Each row is a point. The points of each table are mixes of a few directions, plus a little noise. How many directions does each table use, and how many do they share? Where both have some left over, give the other angles between the two spaces (their principal angles), to ten degrees, smallest first.
In the rows, 128 means zero.

First, 5 rows:
[[ 65 183]
 [124 132]
 [137 121]
 [186  77]
 [130 126]]
Second, 5 rows:
[[ 77 172]
 [111 141]
 [196  70]
 [116 140]
 [139 119]]
Directions: first 1, second 1, shared 1

First, 5 rows:
[[147 158  95]
 [129  57 144]
 [102 175 151]
 [115  71 160]
 [147 180  91]]
Second, 4 rows:
[[135 113 122]
 [159  68  99]
 [120 213 118]
 [ 97 118 172]]
Directions: first 2, second 2, shared 2

First:
[[117 100 156  55]
 [151 168  77 210]
 [133 147 113 186]
 [100  95 184  85]
 [139 140 106 145]
 [128 117 132  88]]
Second (5 x 4):
[[120 155 144 111]
 [106 201 172  83]
 [155  39  74 184]
 [126 136 132 123]
 [134 110 117 140]]
Directions: first 2, second 1, shared 0; angles 70

First, 7 rows:
[[ 86 137  81 133 120  82]
 [188 143 175 143 196 125]
 [162 129 159 140 163 156]
 [ 86 114 101  93  46 114]
 [144 125 142 151 163 174]
 [ 87 127  84 168 156 159]
 [143 122 154  68  52  86]]
Second:
[[154 117 116 238 184 116]
 [132 126 141  70 108 141]
 [137 112  97  94 172 164]
 [109 118  82 125 165 154]
 [173 127 194 121  91 121]
 [ 65 162 107  72  97  88]
 [121 143 138  78 110 107]
 [131 118 148 222  97 135]]
Directions: first 3, second 4, shared 2; angles 30

First:
[[151  98  88 130  86  92 215 104]
 [ 76 144 144 126 118 127 102 154]
 [150 135 123 139 131 120 119 143]
 [196  85 175 116 113 109  96 163]
 [107 104 121  67 145 127  87 131]
 [ 67 171 178 164 168 195 103  93]
 [ 87 133  65 137  89 101 225  94]
 [186 156 128 148 176 153  77 146]]
Second, 10 rows:
[[164 112 139 153  84 147 158 139]
 [105 133 185 125 177 152 112 141]
 [ 99 143  34  76 155  59  81  80]
 [177  91 164 133 115 159 146 130]
 [131 111  63  60 161  80  83  69]
 [141 121 169 155 113 159 153 151]
 [ 89 182 156 197 100 146 162 188]
 [110 171 140 197  76 143 175 180]
 [124 123 139 111 154 130 112 120]
 [144  99  92  74 153 104  93  82]]
Directions: first 5, second 3, shared 1; angles 30, 30

First (10 x 11):
[[143  91  96 131 112 124 131 171 118 131 128]
 [133 116 121 129 125 126 132 141 124 132 128]
 [ 84 204 166 126 153 139  81  35 164  92 129]
 [184  93 176 115 136 117 249 179  70 216 126]
 [139 124 141 125 131 125 154 134 116 147 128]
 [136 141 161 122 141 127 163 117 116 153 127]
 [133 130 140 125 132 128 143 127 123 139 128]
 [101 140  96 136 121 134  63 107 158  80 128]
 [109 108  65 141 105 130  58 144 154  78 129]
 [119 132 117 131 126 130 105 121 139 111 128]]
Second, 11 rows:
[[154 114 139 139 102 120 142  94 121 142 137]
 [ 97 116 180  99 142  89 161 131 137 146 126]
 [ 97 169 160 133 145 122 159 171 115 101  82]
 [139 129 121 140  96 112 145 129 135 114 117]
 [160 133 125 158 172  90  60 142 152 108 125]
 [120 127 145 141 150 174 108 120  85 130 123]
 [121  81 117 122  95 142 120 101 116 138 150]
 [ 83  95 145 117 104 216 145 101  54 145 132]
 [154 195  36  93 158 107 126 172 218 129 149]
 [139 127 131 113 111 149 161  93 121 161 150]
 [143 124 111 153 134  86  82 154 155  93 116]]
Directions: first 2, second 6, shared 1; angles 70

First:
[[114 151 123 157 114 158 122 133 150 100 106 117]
 [117 155 116 148 124 127 144 108 155 104 117  98]
 [149 164 128 159 119 128 121 117 167 110 132 129]
 [110 132 122 131 116 166  83 118 157 114 143 116]
 [151  81 183   7 149   9 143  73  98 215 215 186]
 [166 131  96 164 141 149 112 139 131 122 131 112]
 [111  99 152 129 124 142 153 189  68 138  77 170]
 [108 108 106 133 139 146 148 143  99 126 104  96]]
Second (10 x 12):
[[157 110 186  79 126  66 133 133 102 174 155 212]
 [150 114 175  90 126  81 133 131 108 164 150 195]
 [119 134 109 144 129 147 126 125 136 114 120 103]
 [130 127 132 124 128 122 127 129 127 132 128 134]
 [100 143  76 170 129 182 122 122 151  85 104  54]
 [172 105 208  61 125  44 138 137  93 194 167 244]
 [114 135 100 151 130 156 124 125 141 106 115  88]
 [128 128 129 126 128 127 128 127 126 128 128 129]
 [103 142  81 167 130 177 124 123 149  88 105  59]
 [104 142  84 165 130 174 124 124 149  90 106  63]]
Directions: first 5, second 1, shared 1

First:
[[127 185 153  74 101 116 181 203 156 148 108  98  87 110]
 [123 101 149 130 116 148 106 109 107 139 160 162 166 134]
 [ 92  78  76 123 147  94 131  76 149 120 116 163 137 138]
 [124  99 113 143 140 141 109 100 123 117 127 142 132 158]
 [139 117 121 148 147 139 119 124 130 110 115 116 103 139]
 [126 126 109 121 147  98 156 140 160 113 100 111  83  98]
 [110 121 141 104  97 193 108 132 110 149 131 157 146 249]
 [115 181 122 114  99  83 138 120 110 161 152 128 200  87]
 [160 133 163 151 141 115 131 147 125 115 146 105 111  34]
 [132 116  97 156 155 108 120  99 131 108 116 119 123 113]
 [157 150 166 144 119 175 108 155 103 128 137 107 121 151]]
Second:
[[129 139 159 104  88 118 149 117 112 174 197  78 164 125]
 [138 122 120 124 137 141  91 157 130  91  83 169 117 145]
 [122  75 141 113 134 108 152 113 150 131 157 122 105  86]
 [123 177 140 134  97 125 159 103 104 184 184  68 172 139]
 [128 135 151 111  98 119 145 119 117 164 182  88 154 124]
 [127 185 100 162 140 147 118 128 113 124  87 134 140 163]
 [137 109 115 127 149 140  90 157 139  79  69 182 102 137]
 [128 148 130 131 119 130 132 124 118 141 138 114 143 137]
 [138  87 134 107 134 130  96 157 141  92 101 169 106 124]
 [105 163  87 192 171 123 180  76 137 145 111 108 112 114]
 [136  68 133 105 142 126  99 155 150  83  98 176  92 113]]
Directions: first 5, second 3, shared 1; angles 40, 60
